Each row is a point. Each table stands for the endless flat space through its points: a line for two points, a plane for three, and so on. Write the one point that lies in both, or say that there is none.

First:
[[-32  13   6  19]
 [-23  -6  22  42]
 [-35  14  -2  30]]
Second, 2 rows:
[[ -2  23  11   7]
 [-37 -12   6  47]]
They share: no point

First:
[[ 8  0 -1 25]
 [-8  4 -1  1]]
Second (2 x 4):
[[-24   7   1  21]
 [-16   4   2  17]]
They share: no point

First, 5 rows:
[[ 53  37  25 -45 -11  47]
 [ 24  15  20 -39  -5  32]
 [ 26  30  57 -58  25  29]
 [ 62 -27  -2 -23 -13  38]
 [ 20  27  34 -17  23 -10]]
Second (2 x 6):
[[ 17  32  33 -39  16   4]
 [ 25  -4  -3 -11   0  32]]
They share: no point

First, 4 rows:
[[-45 -10 -22  13 -12  37  32  45]
 [-30 -17 -15   7 -19  32  25  26]
 [-19 -13 -35  -6 -10  17  30  55]
 [ -2  25 -65  23   3  22  45  28]]
Second (5 x 8):
[[-20 -19 -57 -34  -1  38  51  38]
 [-20 -50 -52 -17  -9  22  69  24]
 [-27   3 -40  -7 -17  41  24  38]
 [-23 -15 -48 -25  -3  21  48  36]
 [-43 -33 -87 -11 -23  48  65  33]]
They share: no point

First (5 x 9):
[[ 23   5  10   3 -13  19  42  13   3]
 [ 40 -13  16  10 -32  -1  54  -4 -25]
 [ 41   8  33   7 -31   9  56 -18 -27]
 [-44  29  45 -32 -12   4  -4   4  31]
 [ 53   8   8  29  -7  14  70 -10 -27]]
Second:
[[  7   6  51  11  -5  -3  15 -30  -5]
 [  4  -8  21 -40 -28  -3  58  -1  21]
 [ -5  27  15 -25 -41  18  33  30   1]]
They share: [  2  12  33 -10 -22   5  28  -3   1]

First:
[[  1  14  30 -26 -48 -25   7  15 -28  34  50]
 [-35  -1  39 -26 -15 -16 -26  45  14   1  38]
 [-11 -17   3 -38 -29 -10 -24  23   6   9  12]]
Second:
[[ -8  24  37  -1 -61 -21 -30   0   4   1  47]
 [ 22  -3  24 -18 -25 -42 -44   9 -31 -10  42]
 [ -1  -2  41 -49 -49 -13  13  12  18   2  24]
 [-14 -12  -3 -15 -15  -1 -36  18 -18  17  49]
 [ 13 -34  27 -89 -15 -31  25  42  -4  10  -4]]
They share: [-11  -4  18 -32 -33 -16 -14  24  -4  16  29]

First, 3 rows:
[[ 24  14  19  12   1  47  17  -3 -30 -47  -9]
 [ 25  17   8  14 -40  21  33  23 -26   6 -34]
 [ 23  18  -5  17 -35  17  29  13 -27   5 -33]]
Second (3 x 11):
[[  8 -14 -22  -3  21  16  17 -16  -2 -53 -27]
 [  8  -5  -4   8   5  26  21 -10 -13 -41 -25]
 [  0  -3  14  18  -3  36  31 -12 -19 -31 -27]]
They share: no point

First:
[[ 20 -27  22 -14  -7   4  -4  38   7 -11  -6 -28]
 [ 31  -1  28  -3 -33  -6 -30  -3  -7   4   3  -8]
 [ 14 -44  17 -22  10   9  12  63  18 -21 -13 -41]]
Second, 4 rows:
[[ 68 -32  58 -56  27  20 -36   6  29  26  11 -24]
 [ 40 -46  38 -34  19  12 -10  -8  37  16  17 -40]
 [ 18 -11  27 -16 -22  -2  -5  41  -8 -27 -20 -39]
 [  3 -18  33  -9 -10  -5   1  -1   6  -9  -4 -65]]
They share: no point

First:
[[ 26  28 -20 -51  28   1 -22  16  13 -32   2  47  57 -38]
 [-20  -6 -44  10 -10 -16  60 -61  20  30   3  12  11 -12]
 [  8  14 -30 -31 -12  15  22 -26  45   6 -20  33  53 -32]
 [-15  -4 -39  10  36 -53  35 -37 -28   4  36   9 -10  -8]
 [-36  -9 -32  27  30 -35  51 -47 -33   7  62  17 -14 -13]]
Second:
[[-24  14 -28 -38  41   7  41 -35 -23  10  20  19  44 -31]
 [-14  15 -24 -34  27  -1  27 -16  -9   2  18  26  22 -35]
 [ 38  -6 -10   5   7 -48  12  -8  28  -9   9  32  12 -17]
 [ -2  11 -20 -26   9 -13  11   0   5 -10   8  28   4 -37]]
They share: no point

First:
[[ -8  23 -31  25 -39 -44 -11  -3 -13  16  -7  24 -36 -23  -3 -26 -33  39]
 [-32  32 -25  -5   0   4  34  27  17  43   2 -36 -33 -17  12 -23   3 -33]
 [-32  35 -31   7  15  -8  19  27   5  22  23 -12  -6 -35  -3 -38  15  -9]]
Second, 4 rows:
[[  7  58 -29  48  -5 -31  18 -27  12 -10   7   7   6  10   5  12 -28   1]
 [  9  50 -32  42 -11 -26  23 -30  18  -3  10  -1   9  15   8  21 -27   6]
 [-29   4 -20 -20 -45 -18   9  38   0  57   6  -3 -53 -39  14 -49   5   6]
 [-44  -7 -38 -23 -26  -6   6  40  -5  63  -4 -24 -56 -46  -3 -48  -3  22]]
They share: [-20  28 -29  12 -17 -22   9  12   0  26   1  -2 -30 -23   2 -27 -13   7]

First (4 x 20):
[[ 30 -31  14 -15 -27 -26  37  60  49 -18  44  24  21 -30  58  23  -3 -54
   12 -39]
 [ 32 -31  29  -8 -41 -12  36  59  51 -19  46  16   9 -30  52  16   6 -51
   28 -28]
 [ -4  -9 -24 -44   4 -29  14  27   4 -21  21  31  10  28  47  38 -16 -15
  -22 -41]
 [ -8 -10 -16 -43  -1 -22   8  22  -1 -26  15  26   3  36  43  33  -9  -9
  -13 -32]]
Second, 3 rows:
[[ 29  15 -16 -29 -48  -3  -7  -1  30 -22   6  33   4  38  24  -4 -14 -47
  -11 -52]
 [  4  -9  39 -14 -46  24  40  31  39 -41  38 -13 -24  45  29   8  20  10
   -8   8]
 [  5  -9  32 -17 -42  18  32  29  33 -34  36  -6 -23  38  30  11  16   1
   -2  -1]]
They share: no point

First:
[[ 28   9 -45 -23  39   7  11 -33  20 -22 -17 -10   3 -22  45  38  14 -31
  -27  40]
 [ 24   1 -21  -3  23 -25  39 -17  -8 -10   7   2 -25 -14  21  14  10 -35
  -35  20]]
Second (4 x 20):
[[ 21  29 -35 -14  14 -20  14 -36   8 -39 -16   2   6 -18  43  16  17 -49
  -50  44]
 [ 43  38  13   1  -6 -17  18 -74  18 -48 -13   8  16  17  62  -3 -19 -70
  -71  -2]
 [ 41 -16 -15   6  34  15  34 -31   8   1  -6 -18 -24 -18  33  36 -13 -19
  -15  -1]
 [ 26 -21 -55 -23  40   7  39  -1   7  12   2  -3 -17 -46  27  44  21 -13
   -1  31]]
They share: no point

First:
[[-18  -2   5 -60  21 -16  27 -22  -8  29  43 -34  12  49  44  26  -9 -24
  -12  25 -39 -27  55  -6]
 [-34 -24  -3 -13 -25 -26  29 -17 -27  46  50  12  14  45  10  -6   9 -18
   49 -12  -2 -15  -1 -60]
 [-22   7 -13 -24   9   6  24 -36 -12  33  41 -15  30  57  20  30 -17  10
    7  35  -8  -5  42 -15]
 [-30  -3  -1 -27  15 -40  46  15  -9  32   6 -21  48  25  14  10  -7 -16
   42   8 -29  -9  -2 -25]
 [-20  -6  25 -98  31 -54  42   5   0  33  28 -48   4  38  66  17   1 -68
   -7   1 -74 -51  42  -5]]
Second (3 x 24):
[[-28 -24  23 -31  42 -21   9  -3 -41  22  31 -24  21   6  14  24 -27 -34
   10  27 -24   7  30   4]
 [-22 -29 -14 -35  37 -42  35  11  -6  17  11 -31  19  23   2   6 -20 -29
   -4   3 -47 -23  34 -10]
 [-16 -20 -35 -35  16 -51  59  23  21  14   5 -40  31  38   8  -6   1  -8
   -4  -3 -56 -41  34 -28]]
They share: [-22 -15   2 -31  21 -30  33   9 -14  19  25 -33  33  21  20  12  -6 -13
  10  21 -33 -11  30 -14]

First, 3 rows:
[[ 25  12 -19  16 -14  42 -27  -8 -13  27 -25 -20 -25  -5   2 -17  -4 -11
   13  -8   0 -15  33  12]
 [ 19  14 -31  16 -20  32 -37   0 -29  41 -25 -38 -23 -21 -12 -35 -10 -11
   13  -8   8 -33  21  14]
 [ 34 -31 -16  21  -5  22 -27   0 -19  11 -25   2  -8  -6  23  35  15  19
   33 -13   8  22  11  39]]
Second:
[[ 20 -38 -23 -11 -13  47 -26  28 -10  44 -41 -15 -24 -21   5  -5   5  -2
  -16 -16  13  -3   7  37]
 [  0 -35 -13  14   3  47  -4  12  -7  40 -21  -5 -20 -37   5  -8  -7  17
    5  -6  10  -6  17  21]
 [ 19  -3 -26  36  10  35  -3   0   0  35  -8   6 -28 -21  -3  30 -20  25
   32  -3  15   9  45   8]
 [ 22   3 -19  36   1  31 -14 -12 -11  22 -11  -3 -20 -13   5  14  -9  15
   37  -4   6   2  37  11]
 [ 12  30  11  76   1  16 -12 -64 -33 -15  10  -6  -3  -9  19 -18  -1  19
   83  13 -21 -13  39  -5]]
They share: [ 28  -5 -19  18 -11  33 -28  -4 -17  22 -25 -13 -18  -7   9   2   3   1
  21 -10   4  -2  23  23]

First, 6 rows:
[[ 57 -29 -11  19  -8  57  37  -9   3  25  32 -58  20  43 -17  -2  19 -28
  -55 -23  65  -2 -10 -27]
 [ 37 -10  16  65  20  40  48  -5  -3  56  37 -17 -17  24  -7  -8   0 -21
  -39 -25  55  16 -32 -18]
 [-10 -14   4  64  14   7  46   0 -50  40  12  19 -35  -6  10  -3   7  -8
    0  24  33  42 -44  -5]
 [-12 -43 -35  41 -23  36  58 -42 -76  17 -18  -9 -17  -3  15 -20  18 -12
  -31  47  73  44 -40   9]
 [ 35 -17 -13   7  -2  42  26  22 -11  38  22 -48  37  35   2   3   8 -29
  -37 -11  34  -1  -3 -49]
 [ 16 -20  -2   4  -4   1  12  28 -32  -8  18 -21  -1  16 -12  19  37  -4
   12  16  11  12 -26 -27]]
Second, 5 rows:
[[ 51  40 -19  11 -20   4 -10   1  17  36 -19 -63  53 -24 -19  59 -30  -5
  -38  18  24   4  -3 -40]
 [ 40  11   5  43   3  16  33  11 -32  54  -5 -18   3  -1  -3  29   7 -32
  -22   2  41   3 -47 -51]
 [  7 -59  15  48  65  10  80  27 -62  62  40  28 -29  27  33 -11  61 -36
   15  -5  47 -15 -60 -37]
 [ 29  -4   3  10  20  41  20  -4 -25  22  13 -23   3  35  31   6  -3  24
  -25   3   3  56   3 -41]
 [ 31  15 -11  13  -7  11   3   9  -1  28  -1 -45  32  -4  -7  31 -13  -1
  -25  13  19  13  -7 -33]]
They share: [ 13 -11   3  28   7  18  27  20 -31  30  15 -17   0  15   3   2  12 -12
 -10   4  24  15 -29 -32]

First (5 x 24):
[[ 36 -16  -6   4  28  30   9 -39 -27  18 -29  17  -8 -18  -7  20 -11  39
  -11   5   9  26  -1  47]
 [ 46  -8  -4  -2   2  16 -13 -25 -27  22 -37  15 -14 -22  -7   8 -25  33
  -15   7 -11   4  -5  17]
 [  8 -28   4 -24  40  30  29 -33 -21 -10 -13   9 -18 -32 -37  14 -15  49
    7  -7  27  18  11  61]
 [  6 -49  -9 -23  12  54  33 -17  16 -11   6 -13  -6 -66 -56  -3 -44  49
  -30 -34  38   8  -2  31]
 [ 65   7 -19  66   1  19 -12 -65 -57  63 -72  46 -16  11  29  20  13   9
  -39  47 -11  17  12  29]]
Second, 5 rows:
[[ 33 -37 -48  -9  45 -20  13 -23 -14  24 -87  40  12 -11 -56   2 -32  37
  -14  25   5  -1  -2  24]
 [ 53 -21  23 -18  10  39  33  -6 -27 -39 -49  45 -29 -45 -53  17 -23  47
  -19 -34  28  -9  29  20]
 [ -1   7  16   7  -9  36 -37 -55 -50  -4 -13 -22 -50 -29 -24 -28 -14  15
    8   9   3   9  12   8]
 [ 29   5  26  -1 -13  41  -1 -31 -45 -22 -13  10 -46 -43 -23   3 -16  30
  -10 -12   4  -4  12  16]
 [ 35 -25  18  25 -29  62  -7 -27 -30   6  -3   2 -26 -39 -20  -2   8  17
  -32  -3  13  35  26  32]]
They share: no point

First, 4 rows:
[[ -5  21  39  13 -26 -18   4   4 -22  17   2   0  41  -4  11 -28 -13  25
   -3  43 -27  15   0  -4]
 [ 30  24  68  26 -20 -37  41  25   0  10 -55  69 -14  47 -43 -27  12 -42
  -53  13 -19 -25  32 -62]
 [ -7 -23 -14 -10   7 -28 -15  32 -26 -31 -33  -6   8  18 -19  -2 -53  13
  -25  40 -12  12  26 -24]
 [ 27  17  62  20 -11 -40  25  16 -14   9 -37  54  10  26 -23 -26   1 -27
  -35  28 -10 -18  16 -46]]
Second:
[[  5  21  34  10 -24 -15  10  22  -9  -6 -36  19   2  27 -23 -24 -16  -1
  -37  16 -36  -3  20 -38]
 [ 15  11  32  -8 -28 -19  -8  12  -3 -10 -54  35 -14  13 -33 -10  -4  -3
  -47  18 -42  -5  34 -28]
 [-10  23  31  30 -19 -16  34  34 -14   5 -14   2  18  42 -13 -34 -26   3
  -22  23 -24   6  13 -41]]
They share: [  0  13  29  12 -23 -20  16  24  -8   1 -32  18   2  28 -23 -20 -14   1
 -32  25 -30   4  27 -31]

First (2 x 24):
[[ 25   9   8   7  -7 -14 -21  26 -32   9   0 -12 -40 -26  29  -3  32 -30
  -15  10 -37 -14   2   2]
 [ 23  25  -8  19  -1 -26 -17  14 -32  19 -18 -22 -56 -42  33  11  44 -48
  -15  -6 -47 -16  -8 -16]]
Second, 2 rows:
[[ 14  -8  -2   4 -34 -14 -29  20 -23   4  27  17 -29 -30  27   8  50 -42
  -36   3 -11 -34   7  38]
 [ 30   4  22   0  -2  -6 -21  36 -35   4   3 -15 -33 -14  27 -16  18 -14
   -8  23 -39  -6   7   2]]
They share: [ 26   1  16   1 -10  -8 -23  32 -32   4   9  -7 -32 -18  27 -10  26 -21
 -15  18 -32 -13   7  11]

First:
[[ 72  -9 -24  24 -41 -25 -21 -25 -51  16  -5  -1   3   3  20 -10   1  14
   -9  -6  23 -17  -6 -40]
 [ 32 -22 -17  -6 -18  -4   0 -29 -49  24  -8   6 -10  15  54 -12  40  37
   -9 -53  35  -4  12 -11]
 [-31  42 -42  -4  -5  80 -41 -37  -6  48   6 -16 -65 -50  18 -21  -4 -11
  -35  -9   4 -31 -10   3]
 [  2   3 -21 -22  -8  29 -11 -34 -36  36  -9   5 -38  -2  51  -9  41  25
  -11 -36  22 -16   8  -3]
 [ 36  -1 -26  13 -18   5 -19 -32 -40  28   5  -6 -17  -7  26 -10   9  14
  -16 -20  27 -20  -2 -24]]
Second, 7 rows:
[[ 28   7 -48   2  16  -1  -5 -39 -40  26  -3 -50 -59  -6  22 -21   1  10
  -30 -21   2 -17 -47  12]
 [ 35  19 -21  23 -35  58 -36 -34 -34  40 -25  20 -58 -42  28 -16  -3  12
  -28  36  -2 -42 -21 -51]
 [ 52  24 -53 -44 -42 104 -30 -66 -33  38  19  24 -34  22  14 -42  -4 -12
  -30  34  29 -48  31  -6]
 [-15   9 -18  52  -3  17 -22 -14  45 105 -40  32   0 -27  62  57  -1 -39
    6   0  65 -69  36  -1]
 [ 43  -1 -39   2 -93  46 -17 -38 -68  -1   1  39 -33 -29   3 -43  13  30
  -16  -3  -5 -13   9 -62]
 [ 31  15 -21 -28  -6  71 -54 -35 -64   5  -6 -30 -54 -22  17 -51   6  36
  -40   9 -19  -3 -30 -34]
 [ 42  49 -34 -29 -33  50 -31 -56 -26  45  22  20 -43  12  31 -18  12 -16
  -22  20  29 -48  10  -1]]
They share: [ 19  13 -29   0 -22  25 -26 -31 -32  32  -5  -3 -32 -16  28 -13  11   8
 -17 -12  14 -22  -4 -16]

First (3 x 24):
[[-36  18 -17 -40  14  13  17   1 -17 -48 -32  -2  -8 -18 -13 -13  -5  39
    9 -43 -21  36   7  26]
 [-20  18 -29 -20  38  29  17   9 -13 -36 -12 -30 -32 -18   3  23 -29  19
   33 -27 -41  28 -13  -2]
 [ -9  28   9 -10  12  40  -8  12  21 -14  -2 -33 -31   7  29  24   2  -1
    7   9 -11 -10   7  30]]
Second, 6 rows:
[[-40  -6 -14 -51  26  21  -2  23  29  16   7 -15   7 -35 -20   6  23  35
   19 -40 -61   9  29  56]
 [  5  56  31  -5  23  36  34   1  -3 -69 -34  -3   6 -18  29 -10 -21  20
   27  29 -24  41 -27  20]
 [-17  70  26  15   7  23  21  -5 -11 -75 -27   0   9  -5  31 -16 -27   5
   10  34 -21  31 -23  18]
 [  9 -11  -4 -67  30  76  11  33  50  -9 -51 -36   5 -28 -18  -3  63  64
   63   2  -6  26 -16  63]
 [ 19  52  18 -12  22  49  29   8 -13 -67 -44 -28 -23   1  34   4 -16  14
   26  27   6  32 -34   8]
 [ -7   8  12 -40  20  39  25  20  19 -25 -22 -24   7 -37   0  -4  16  40
   30 -11 -32  24  -2  40]]
They share: no point

First, 4 rows:
[[ 35  28  -3  20  30 -42   3  40   0  -5   5  -2  12 -15   0  19  10 -29
   11  -7  -5   4  17  19]
 [ -2  53  11 -14  -9 -30  13  26 -70   4   6 -33  21  29  21  16  64 -19
  -44  16  -2  80 -11  26]
 [ -3  46  13 -22 -16 -22   9  26 -72  11   5 -28  24  31  20  14  71 -22
  -47   7   6  80  -9  30]
 [ 41  42 -11  42  48 -58   5  46  12 -25   9  -4   4 -21   0  24  -7 -24
   21  11 -20  -4  19   8]]
Second, 4 rows:
[[ 17  11  19 -18  23 -18 -10  16 -22  26  -8 -34   9  -3  33  38  44 -19
  -16 -23   4  22  17   1]
 [ 30  47   3  29  24 -57  27  14 -34  18  35  33   6   4 -30  25   7 -15
   27  18  -8  32  17  68]
 [ 12  20   8  -9  29 -30  -5   1 -37  17  -7  -9  -1   9  11  45  42 -18
   -6 -18  -3  32  25  21]
 [  3  23  -1 -36   5 -12 -32  16 -34 -10 -34 -36  -1  15  23  36  54 -39
  -30 -45   0  50  25   3]]
They share: no point

First (2 x 24):
[[-19 -30  43  43 -39   7 -40  24  14 -18  -2  40  17   7  -8 -34  20  -5
   15 -38  11 -48 -54  24]
 [ -4 -30   8   3  -4 -28  -5  -1 -21 -23 -47  10 -18 -38  22   1  40  20
   10 -18  46  -8 -14 -16]]
Second, 6 rows:
[[-34 -33  50  18 -13   8 -38  41 -66   1 -59  23 -15   3  48 -47  16 -28
   18  -9  11 -37  -4  20]
 [-25   6  39   0 -45  -5 -25 -20 -12 -44 -45  30   1 -30 -28   9  12  39
   -5 -67  -2 -25 -33   4]
 [-11 -26  12  47 -32 -34 -11  10 -11 -12 -35  30   7 -10  -7  -5  24  19
   -9 -29  67 -28 -43  -5]
 [ -6  -9   7  39 -42 -43  -6  -9   9 -25 -35  37  11 -25 -37  13  24  46
  -20 -53  68 -22 -58 -11]
 [  0 -14  18 -20  -7   6 -11  24  28 -28 -30  27 -31 -32   3  -2  49  16
   25 -19   9   2  -9 -33]
 [ -3 -56   6  37  -6  -3  -6  38   7  -9  -7   8 -13   6  38 -13  45 -19
   28  26  47 -17  -1 -28]]
They share: no point

First (4 x 24):
[[ 19 -17 -58 -29  13  50 -46  33   3 -13  11   0 -55  -2  25   2 -20  57
    0  30  -6   6   6   5]
 [-14 -12  -3 -22  16   7 -12   3  31   3 -32  29  -2  11  31  30  25  -3
  -17 -28  31  -3 -42 -32]
 [-50 -23  13 -32  23  -4  19 -33  13 -27 -19   6   2  37  33  12  19   7
  -38 -55  39 -24 -29 -24]
 [ 34   1 -39 -20  -9  44 -57  63   5  13 -19   6 -10   1  -7   4  31  23
  -22  13  27   0 -25 -20]]
Second:
[[ -6 -20 -20 -26   2  28 -22  20  -2 -12 -12 -11 -19  27  12   3  22  30
  -34 -11  28 -11 -14 -17]
 [-18  -5 -28 -46  19  28 -21   6  12 -21   0  25  -1   7   9  -3 -15  31
  -19 -16  24 -22 -15  -4]
 [-15 -23 -22 -37   1  31 -24  21   3 -12 -12   1 -13  28   6   6   9  34
  -34 -10  30 -16 -12 -16]]
They share: [ -7 -14 -22 -29   8  27 -21  15   1 -15  -8  -3 -15  20  13   0  14  29
 -29 -13  26 -13 -15 -13]

First, 2 rows:
[[-19  22  47 -16  22  37 -18 -20  -1  -6  11   7 -29  18  -4  16   8  -7
   36 -24 -32 -22  26  33]
 [-43 -10  15   8  26   5 -22  -8  31   6   7 -17 -37  34  28   0 -16   5
   16 -36  -8 -14  30  13]]
Second:
[[-24  -3  40   3  24  24 -14 -10   5   3  11 -16 -47  23  13   0   7   2
   22 -28 -21 -14  18  21]
 [-53  20  19  -7  18  24 -10   1  19 -17  -8  11  -6  10   8   4 -31   8
   52 -13 -24 -34  24  41]
 [-81   8  -9 -31  42  24 -42 -27  43 -49  20  -1 -42  -2  -4   4  -7 -16
   60 -41 -60 -50  48  41]]
They share: no point

First (4 x 24):
[[ 35  16  -2 -36  15  38   3 -22  36 -13  33  60  51   8 -38  -1  -9  47
   24  12  -5 -31 -19  49]
 [ 16  57   2 -22  42  41  -2 -38  48 -32 -10  33  28 -21 -61   9  31  23
    0 -19  16   2 -32   8]
 [ 34  -5   7 -41  -9  35  21  -7  36 -27  50  37  37   3  -8  20 -24  35
    3   5  17 -31  -3  55]
 [ 35   1   6 -37  -2  33  16 -13  33 -21  42  45  44   4 -16  15 -19  41
    9   9   8 -33 -11  54]]
Second:
[[ 37  25  19 -28   3  11  31 -22  21 -20   0  29  35 -12 -29  34  12  19
  -24  -5  35 -14  -6  19]
 [  7  10   9 -18  13  51   1 -22  51 -50  35  19  30 -22  -4  24 -13  44
    6 -10   0 -24 -46  54]]
They share: [ 25  19  15 -24   7  27  19 -22  33 -32  14  25  33 -16 -19  30   2  29
 -12  -7  21 -18 -22  33]

First:
[[-37  13 -18 -25  21  32 -38  39   8  -5  -1 -21  24 -18  -1 -10  -9 -11
  -47  -6  37 -25 -43  13]
 [ -2 -13 -36   4  23  20   5  26 -14 -52  32   0  16  -1   2  28  10  16
  -17   5  23 -43 -20   8]
 [ 19  13  30 -28  15 -11 -13  25 -22  -8  19 -20 -23   9  21  14  29   0
  -49  37  60 -13 -48  39]
 [ -8   4 -11 -25  33  15   8  43 -24 -24  13 -33  27 -37   0   6 -14   8
  -50  12  56  -5 -35   3]
 [  5  -1 -41   7  11  -1  11  43 -21 -68  30   0  23  -2  10  20  25  26
  -16  39  42 -44 -23   4]
 [  7  11 -15  -9  11 -10   1  45 -23 -44  22 -11  11  -3  15   8  26  16
  -34  48  57 -26 -35  16]]
Second, 4 rows:
[[ 20  13   1 -29  21  13 -24  10  15 -43   7  15 -18   9   3  -8  -6  12
  -44  -6   4 -48 -57  15]
 [ 11  -2  21  -7  35 -11 -34  -8   6 -60  24  -4 -36   2  34 -12   8   6
  -42  -7   8 -49 -59  28]
 [-31 -26 -44 -14  -3  40 -18  52 -33  17  37  -6  30  -6 -15  49  18 -36
  -26  21  55 -36   6   6]
 [-31 -41  -8  10  18   1 -36  19 -36 -19  55 -24  -6 -15  30  31  30 -39
  -29  15  49 -45  -9  21]]
They share: [ -7  -2 -11 -11  21  19 -18  22  -6 -22  22  -6   0   6   6  16  12   0
 -32   3  28 -33 -33  24]
